Each row of a before or after table is a point. One or more steps were done to the points. Then noise was added and the rows were shuffled. The steps act on columns, c1 being the first. Name the steps. A step turns or swaps two columns, mirrors them in a line or flattens them onto one, adds a multiple of one to another, or multiplies or shifts one. Angles are multiples of 10 degrees, from the lower column toward the higher: turns from -170 to 170, lines from 10 to 170 but not 90. Use the fewest steps. Two steps may share a column if one is a turn and the other turns, adds or multiplies; they go together, in the order done. Otherwise the lowest column goes first.

Before (10 x 2):
[[ 18  37]
 [-15 -26]
 [-30   6]
 [ 42   7]
 [ -6  18]
 [ 16  -9]
 [-13 -31]
 [-18 -11]
 [-30 -11]
 [ 56 -27]]
After (10 x 2):
[[-18 -17]
 [ 16 -14]
 [-29  12]
 [ 44  10]
 [-12 -52]
 [ 56 -42]
 [-14 -45]
 [ -6  28]
 [ 19  61]
 [-30 -20]]
Steps: multiply c2 by 1.6

Before (8 x 4):
[[ -6 -12 -28 -11]
 [  9   7  17 -38]
 [ 16 -23  18  38]
 [  9  59 -12  10]
 [ 11 -22  10  20]
 [ 19   5   4  19]
 [ 22 -12  22 -21]
 [ 24   0 -11  14]]
After (8 x 4):
[[ -9 -24   2  30]
 [-19 -15 -22  -4]
 [  4 -23  -3 -17]
 [-20 -21 -41  -9]
 [ 60   2   0 -16]
 [-13   5  28 -14]
 [  8 -18 -16 -10]
 [  9  -8  18  37]]
Steps: turn c1 and c2 by -80 degrees; turn c3 and c4 by 130 degrees

Before (9 x 9):
[[ -8   3 -30  36 -44 -23 -10  14  29]
 [ 11 -16   3  37  15 -21 -14 -24  17]
 [-34   2  25 -20  41  37  -9  32  26]
 [-51  -2  11 -46  29  37  -2 -18  27]
 [ -3 -11 -24  27  40  14  11  11 -33]
 [  2 -31 -24 -34 -13 -26 -29 -13   3]
 [-15 -60   4   8 -32  39 -13 -12  -3]
 [ 12   3  -9 -38  21  40   5   5  38]
 [  3 -24  22  -2  -3 -17   2 -25 -32]]
After (9 x 9):
[[ 10 -16  -9  37  12 -22 -13 -25  18]
 [ -7   4   6  36 -53 -22 -11  13  30]
 [ -3 -11 -43  26  15  13  11  12 -33]
 [ 12   3 -21 -38  11  40   5   5  38]
 [  3 -23  19  -2  11 -16   3 -25 -32]
 [  2 -31 -10 -33 -25 -26 -29 -12   3]
 [-14 -60  24   8 -23  40 -12 -12  -3]
 [-52  -3 -10 -47  29  37  -2 -17  27]
 [-35   2  -6 -19  49  37  -9  32  26]]
Steps: turn c3 and c5 by 40 degrees

Before (13 x 14):
[[-19  28  35   7  10   1 -12   0 -46 -41 -39 -10  -4  17]
 [-36 -17  46  20   1 -36 -30  40 -16  13 -10  30  29 -19]
 [ 24 -14  22 -33  38   4 -26  41   3  18  10  18 -22 -56]
 [-16 -26   1  40  47  30  18  60  -8 -12 -20  -3 -37 -21]
 [-42  46   3  39  -9  18  13  33  12 -33  -1   1   4 -31]
 [ 32  23 -22 -18 -31  30 -59  54  28   1 -15 -10 -22  29]
 [ 35   3 -13  36 -27 -34 -43   0  23  32 -35 -19 -35 -18]
 [  8  40  -8  53  -8  12 -50 -14   2  11 -31   0  -9  27]
 [  9  -1  -1 -18  -4  -1  24  -2 -37  20 -54  15 -34 -54]
 [ 18  34  22  -1   7 -41  15  11  24  34   0  19 -34 -15]
 [-35  17 -31  28   1  -8 -29  34 -50 -35  -4  10  21  -2]
 [ 43  48 -29 -25  29  21  -1  49  12 -32 -14  27  40 -54]
 [  8 -27 -12  15 -31  -3 -42  -9  -6 -40 -57  57   0 -46]]
After (13 x 14):
[[ 37   4 -13  27 -26 -34 -42   0  25  36 -34 -19 -37 -20]
 [ 44  49 -30 -32  29  21  -3  47  13 -18 -13  26  43 -55]
 [ 24 -13  23 -43  37   3 -24  41   2   9  12  19 -22 -57]
 [  8  -1   2 -27  -5  -1  23  -2 -38  19 -54  15 -34 -55]
 [  7 -28 -13   6 -30  -3 -42 -11  -8 -33 -57  58   1 -48]
 [  9  40  -7  44  -7  12 -51 -14   3  12 -30   1  -8  28]
 [-20  28  34  -4  11   0 -12   1 -47 -59 -39  -9  -3  17]
 [ 34  22 -21 -30 -33  31 -57  54  29  11 -16 -11 -22  30]
 [-17 -27   1  31  47  29  19  60  -7 -12 -19  -3 -36 -20]
 [-35 -16  45  12   3 -34 -31  42 -16  -9 -10  30  29 -18]
 [-35  16 -30  17  -1  -7 -30  35 -49 -20  -5  11  21  -2]
 [ 17  34  22 -10   6 -40  15  12  25  21   0  19 -33 -17]
 [-43  47   3  28  -9  16  14  32   9 -35  -1   0   5 -31]]
Steps: add -0.5 times c3 to c10; shift c4 by -10

Before (11 x 20):
[[ 29 -11   8 -12  -1  22  49  13  -2 -38 -27 -38  26   7 -15  -9 -47  -3
   -3 -34]
 [ 30 -43  10 -10  -2 -12  -5 -17 -14  17 -27  15  16 -21  33 -21   5  26
   -9   2]
 [-25  21  19  -2  11   6 -15  10   0   4  14  -4 -23  28  13  -5 -10  24
   -5 -19]
 [ 18 -17  10   0  17 -14  47 -14  20   6 -48 -36  25  23   8 -31 -36 -21
   10  -7]
 [  6 -44  10   5   6  43  -8 -14   2  19  17  -2 -19  11  14  13   4  27
   -6 -14]
 [-15 -39   7 -24   5  46  27 -33  42 -19 -12  11  18 -16  -6 -35  -8   7
   36 -11]
 [-28  15 -24 -16  -3  28  -7  21  -4 -32  -2  10 -31   5  22 -27   4 -16
   -3 -23]
 [-27  -5 -36  35   9 -11  36 -17  49 -29   4 -16  27  16  17 -34  12 -17
   -3   4]
 [  0 -14  -7  10   4  -5   4 -17  -6   4   3  -4  28  14  14  23  16 -23
  -25 -20]
 [ 21   9   4   4  20  39  32 -14  15  -5   1  16 -17 -38  10  -9  12 -35
    2 -31]
 [ 22  -4 -25  30  59 -11  -2   1  42 -15 -11  12 -19  10  -3 -36  14 -12
   22   1]]
After (11 x 20):
[[ 18 -49   9   0  15 -19 -18 -15  22   7 -18 -36  25  22   9 -27 -35 -22
    9  45]
 [ 22   2   5   4  19  36  10 -14  16  -3   9  16 -19 -38   9 -16  13 -34
    3  44]
 [ 22 -12 -27  30  60 -18  -2   1  43 -14  -3  14 -19  10  -2 -32  12 -13
   24  -3]
 [-15 -12   7 -26   5  40  -3 -35  41 -20 -37  14  16 -15  -4 -42  -7   9
   35  28]
 [ 29 -27   7 -11  -2  19   7  13  -1 -40 -12 -37  25   7 -14 -11 -46  -3
   -4  61]
 [-25  12  18  -4  11   6  25   9   0   5  22  -5 -22  29  13  -6 -10  22
   -5  -3]
 [ 30 -28  10 -11  -2 -16   2 -19 -16  16 -42  14  16 -22  33 -20   3  25
   -9  -5]
 [-28   5 -36  35   7 -17 -22 -16  50 -30  -6 -14  28  15  17 -31  13 -17
   -1  31]
 [  7  17   8   4   7  44  16 -15   1  19 -44  -1 -21  11  14   7   4  27
   -4  -1]
 [-27  -3 -24 -16  -4  23  23  23  -4 -31  17  10 -30   5  22 -32   3 -15
   -1   7]
 [  0   2  -7  10   5  -4  16 -16  -6   3 -14  -4  28  13  14  22  16 -23
  -26  14]]
Steps: swap c2 and c11; turn c6 and c16 by -10 degrees; turn c7 and c20 by 120 degrees

Before (11 x 48):
[[-34   0  29 -17   4 -11  -8 -16  15  -7  25 -12  -9  28 -45  13   5 -33
    2 -27  -8   1  35 -28   1  13  10  20   5  14  -8 -29  26   0  -5  15
   22  -3 -12  15  22  36  15 -42 -31  11  24   3]
 [ 22   6  -5   1  22   1 -36 -23  31  -2  14   1   2   1   8   5   4  -4
  -20 -37  -2 -10  -2   5 -43 -22  -4  33 -15  15   5 -11  14 -15 -22   6
    7  13 -21   9  24   1 -17   5  -8   9 -15  21]
 [ 15  21  22  -6  22  34   0 -11  23   8  20  42  -4   2 -13  11   5 -26
   26   4   6  17  10  15  21   6 -27  29  32  26   6 -49  -1   0   2  28
   17 -31  16  13  -4 -16 -15  -8 -22  -6  26  -7]
 [ 13   5 -20  -1 -13  -2  -6 -20   0  -4  51   8 -11 -22 -11  59  23  18
    4  19  31   3 -13  12  -3 -21   7  27  16  57 -17  -2   5 -22 -26  17
   -2   1 -25 -32  26  -2  18  -3   2  -6 -55  19]
 [ 44 -29  -2 -10  -2  27  16  -5  20  14  38  44   3  -8  19   8 -16  -7
   -8   8   4   1  48  -5  10   1   1  12   4  37  -8   5 -26 -18  34  16
   16 -31  22 -19   0 -22   3 -27   5  11 -25  -1]
 [-17 -24  10 -51 -18  -6 -26 -20 -31  15   8 -10  -8 -17 -11  26  26 -16
   24 -15  -3  -7 -14  11  25  10  27  15 -11   6  -4 -25 -26 -19 -21 -26
   -6 -10 -37   0  13  30  12  -5  13   2  18   4]
 [-35  -7   1  -9   0  14   8 -39  14   7   7  -9 -14   0 -28  -5  31   2
    5  29   2  16  27 -29  23 -35   6  -3  -6   8  -2   2   2 -32  31  20
  -24  21 -33   3 -30 -17   1   2 -20 -11  -4 -42]
 [-12 -11  -2   5  -5  29  35 -24  53   1  32  -2 -35   3  17  -6  11 -40
   38   0 -23   7  29  -4 -12 -17 -32  -1  15 -48  15  16 -16   2  24   0
   14  -2   2 -33  -3 -22  11 -26 -20 -30  -4 -30]
 [  2   8 -24 -10  24  -5   9   8  55 -13  -5  28   8  21  -9  25   9  -7
    4  23 -18  10  11  33  14  -9  -5  16  12 -27 -29   9   2  -9 -22 -11
    7   8 -11   8  19  16  -9  -1  15   6   4 -20]
 [-27  15 -17 -37  25   5   8 -18  -5 -20 -17  17   8  21  34  31  -5  10
  -42  53 -35  16   2  34  36  -4  16 -28   8 -38 -33 -34   2   3  19  -2
   30   5 -14 -56 -12 -60 -28 -27   9 -26  24  -9]
 [ 22  11   3   6  45  -4   2  10  49  23 -12   0 -23 -10 -18 -13  29 -15
   -6  43   5   7  -4 -22   7  16 -14  11 -13 -27   2  23  14 -27   2  -4
   27  16  28   8 -10  16 -21  12  17   2 -23  16]]
After (11 x 48):
[[ 22   6  -5   2  22   1 -36 -23  32  -3  14   2   2   1   7   5   4  -5
  -21 -37  -2 -10  -2   5 -43 -22  21  33 -16  14   5 -11  13 -15 -22   7
    8  13 -21  10  23   0 -17   5  -8   9 -15  -4]
 [ 15  21  22  -6  22  34   1 -11  23   9  21  42  -3   2 -13  11   5 -26
   26   4   6  16  10  15  21   7  -7  29  32  27   6 -48  -1   0   1  28
   18 -31  16  13  -4 -16 -15  -8 -21  -6  26 -28]
 [-12 -11  -2   5  -5  29  35 -23  53   1  32  -2 -35   3  17  -7  11 -39
   38   0 -24   7  29  -4 -12 -17 -30   0  15 -49  15  17 -16   2  24   0
   14  -2   2 -34  -2 -23  11 -26 -20 -30  -5 -32]
 [-27  15 -17 -37  26   5   8 -19  -4 -19 -17  17   7  20  35  31  -6  10
  -42  53 -35  16   3  34  35  -4  -9 -29   8 -38 -33 -34   2   3  19  -2
   30   5 -14 -56 -12 -60 -28 -27   9 -26  23  16]
 [-17 -24  10 -51 -18  -6 -26 -20 -32  15   8 -10  -8 -17 -11  26  26 -16
   24 -15  -3  -7 -14  11  25  10   4  15 -11   6  -4 -25 -26 -18 -21 -25
   -5 -10 -38   0  13  30  12  -5  12   1  17  28]
 [-35   0  29 -16   4 -11  -8 -16  16  -8  25 -12  -9  29 -45  14   6 -33
    1 -28  -8   1  36 -27   1  13   3  19   5  14  -8 -29  26  -1  -5  14
   22  -4 -12  16  22  37  15 -42 -31  11  24  10]
 [ 23  11   3   6  45  -4   2  10  48  23 -12   0 -23 -10 -18 -13  29 -15
   -5  43   5   8  -4 -22   7  16  17  11 -13 -27   2  23  14 -27   3  -4
   27  16  27   9 -10  16 -21  12  18   2 -23 -14]
 [  2   8 -24 -10  24  -4   9   8  55 -13  -5  28   9  21  -9  25   9  -8
    5  23 -18  10  12  32  14  -9 -20  16  12 -27 -30   9   1  -9 -22 -11
    7   8 -12   8  19  16  -9  -1  15   6   4  -6]
 [-35  -7   1  -9  -1  14   8 -39  14   7   7  -8 -13   0 -28  -5  32   2
    5  29   3  16  27 -29  24 -36 -42  -4  -6   8  -3   2   2 -32  31  20
  -24  21 -34   3 -30 -18   1   2 -20 -11  -3   6]
 [ 14   6 -20  -2 -14  -2  -7 -20   1  -4  51   7 -11 -23 -12  59  23  18
    4  19  31   2 -12  12  -2 -21  19  27  16  57 -16  -2   4 -22 -26  18
   -2   1 -25 -32  26  -2  18  -3   3  -6 -55   8]
 [ 44 -29  -2 -10  -2  26  16  -5  20  13  38  44   3  -8  20   8 -16  -7
   -8   8   5   1  48  -5  10   1  -2  13   4  37  -8   4 -26 -17  34  15
   16 -31  22 -18   0 -23   2 -27   5  11 -24   1]]
Steps: swap c27 and c48

Before (10 x 64):
[[ 11  -1  10 -15  -9   6 -28   0  -7   7   6   0  10   5  -2  -6   7 -13
   11  -5   9 -14  20   7  -7 -13  22  -9  -5  -6  -9 -12  12  11  -3  -8
    2  14  21   2  -5 -14   1   4 -26  -4   3 -29   7   5  16  -2  14  -3
  -13  -6   4   4 -16   1  16  -1  -6 -11]
 [ -1   3  38 -15 -11 -10  13   9   8  -3 -15  -6  24   0   3   3  -4 -16
   -4  13   7  -2  -7 -11   5  -9   2   0  -6   5   5   6 -12   1  19 -10
    2  -2   2 -13   7 -15  20  -2  -4   1  -6  -1  -8 -21   5 -13  -3  14
   -9 -12 -12   0 -11  -1 -17   3  -8  14]
 [  8   5  -8 -10  20   7  -8  -2   9   4   7   2  -1   9  18   4  -8 -18
    1  17   7 -17   0  12   5 -18   5   1 -20  -8 -21  -2   2   0 -10  -4
  -15   0 -10  -8   0 -14  -6 -13   5   0  22 -10   7  -4  11 -12   3   8
   -5   1   0  -2   9  -3   3   1  -6  -3]
 [ -7  -5  -7 -25  23 -11  -7  -1  -1  -3  14  14  14   1  23  -5   1  -3
    1  -4  -8   0  -9   8  21  16  10   4  -3  14   8   0  -6  -3 -15  -4
  -19  -5  -4   5  12  19   5  -3 -13   2 -10 -11 -19   0  10  -6  -1 -27
   14  -7 -17  -5  -7 -12  -7   8  -7 -26]
 [ 15   2  11  14   2  -3   4  -1   5   0 -12  20  -6  -1  -3   4  12  11
   -3  -2  -6  -4  -8   8  -8   9  -3   2  -4   0  -9  -7   2   0 -15  -1
   -4   8   2  17   3  -6  -7  -5  -5  -5  -5  11  -7  16  -4   4  16  -8
    9  11   7   2 -13  -2 -30   8 -16  -9]
 [  1  -1   6   5  -6   6 -13  11   5   4   2  -6  -4   2   7  10   4  11
    2  -3  11  -6  -2   0  10   2   4  14   1  -8   9   0   9   5 -19   2
   23 -10   4  -3  -1 -10  -1 -11   7 -12  -1   9   3   3  10  -6  -2   2
   -9 -12  17   2 -10   0 -10  15  -3   4]
 [  0   2   5   8   4 -17   0  20 -27  12  -4 -12  -1 -10   3 -10  -9   6
   -7  -3  10 -25   6 -11  14   8  17  14   1   4   3  -4   9   4   7   8
    8  -3  12   2   3   1  29 -19  19 -18  -7 -12  -9  -9  -3   7  26 -13
   -1 -10   6   7  10 -12 -18   7   8 -17]
 [ -6 -17   1   8   8 -17 -11  -8  -2 -20   0   9   5  -5   0   8 -12  11
   -5   3 -12   2   2   8 -12   3   7  -5  21 -11   8  -7  10  16 -10   6
    0   3  11  -2  14 -23   5 -21  -1   7   0  -1   3  -9  24  11  17 -18
   11 -11  11  17  -3   0  11 -13  -7   7]
 [ -1 -15  29  -6   1 -19  -6  14   6  16  14   1  -1  -3   7   1   3  18
   -4   6   4  -6   3   6   7 -11 -14   5   1  -8   1  -1   2  13   2  10
    0  11  -1   3  -4   4  11  -6  -2   8  17   9  10  -7   6  -6   7  18
    1   7   6  -1  -9 -20 -16   5  11   7]
 [  8   1 -17  11  -7   0  18  14  -9   6  -7  -9  -3   5  17  -8  12  15
   -4  31  -2  -3 -11 -32  16  18  -4  10  11   4   6  20  -2  27 -12   8
   14  24  18 -14   3   2  -4   6  -8   1  13 -10 -22  16   3  11   0   9
   21 -16   6  -6   1 -10  -2  -2 -11  -9]]
After (10 x 64):
[[ -7  -5  -7 -25  23 -10 -10  -1  -1  -3  14  14  12   1  22  -5   1  -4
    2  -4  -7   0  -9   8  22  16  11   5  -3  14   8   0  -7  -2 -14  -4
  -17  -5  -4   5  12  19   5  -3 -12   2 -10  -9 -19   6  10  -7  -1  28
   14   1 -18  -4  -7 -11  -7   8  -6 -26]
 [  0   2   5   8   4 -17   4  19 -27  12  -4 -12  11 -10   3 -11  -9   6
   -7  -3  10 -25   7 -12  15   9  17  14   1   4   3 -12   9   4   6   8
    6  -3  12   1   3   1  29 -19  19 -18  -6 -12  -9   7  -3   7  26   8
   -1  11   6   7  10 -12 -19   7   9 -17]
 [  7   2 -17  11  -7   0  11  13  -8   6  -7  -9  -4   5  16  -9  12  14
   -4  32  -3  -2 -11 -32  15  18  -4   9  11   4   6  61  -2  27 -13   8
   19  24  18 -14   2   2  -4   6  -9   1  13 -10 -22  19   3  11   0  -8
   21 -12   6  -6   1 -10  -3  -2 -11  -9]
 [ -6 -18   1   9   8 -17  -3  -8  -2 -20   1  10  10  -5   0   8 -12  11
   -6   2 -12   2   2   8 -12   4   7  -4  20 -12   8 -21  10  17 -10   6
   -5   3  11  -3  14 -23   5 -21  -1   7   0  -2   4   9  24  11  16  15
   11  10  11  17  -3   0  11 -14  -7   7]
 [  9   5  -9 -10  19   7  -8  -1   8   4   7   1  -6   8  18   4  -7 -18
    0  17   7 -18   0  12   5 -19   5   1 -20  -8 -21  -6   2   0 -10  -5
  -14   0 -11  -8  -1 -14  -6 -13   7   0  23 -10   7  -3  10 -13   3  -6
   -5   3   0  -2   9  -3   3   0  -7  -4]
 [ 12   0  10 -15  -8   6  -6   0  -8   7   6   0  -4   4  -1  -6   8 -13
   11  -6   9 -14  20   7  -7 -12  23 -10  -6  -7  -9 -36  12  11  -3  -9
  -11  13  21   2  -5 -13   1   4 -26  -4   3 -28   7   6  16  -2  13  11
  -13  -4   3   4 -15   1  16  -1  -7 -11]
 [  1   0   6   5  -6   6   8  11   5   4   3  -6   1   2   7  11   4  11
    2  -3  12  -7  -2   0  10   2   4  13   0  -9   8   1   9   5 -19   1
   12 -10   4  -3  -1 -11   0 -11   7 -12  -1   9   3  13  10  -6  -2  -4
   -9  -1  18   2 -10   0  -9  15  -3   5]
 [ 15   2  11  14   2  -3   0   0   6   1 -12  21  10  -2  -3   5  12  12
   -3  -2  -6  -4  -8   8  -8   9  -3   2  -4   1  -9 -22   2   0 -15  -2
   -1   8   2  17   3  -6  -7  -5  -4  -6  -5  11  -7  -8  -3   3  17   1
    9 -18   6   1 -13  -1 -30   8 -16  -9]
 [  0 -15  28  -6   1 -19  -1  15   7  16  14   1 -13  -3   8   2   3  18
   -4   7   4  -6   3   6   7 -11 -15   5   2  -9   2  -3   2  13   2  10
   -3  11   0   3  -4   5  11  -6  -1   8  17   9  11  -8   6  -7   7 -12
    0   7   6  -1  -9 -20 -16   5  11   6]
 [  0   3  38 -15 -11 -11   5   9   8  -3 -14  -6 -25   0   3   3  -4 -16
   -4  13   7  -2  -7 -10   4  -9   2   0  -5   5   5  18 -12   1  19 -10
    7  -2   2 -14   7 -15  19  -2  -4   1  -6  -1  -7   8   5 -12  -4  10
  -10  23 -12   0 -11  -1 -16   3  -7  15]]
Steps: flatten c7 and c37 onto the line at 60 degrees; turn c13 and c54 by 130 degrees; multiply c32 by 3; mirror c50 and c56 in the line at 140 degrees
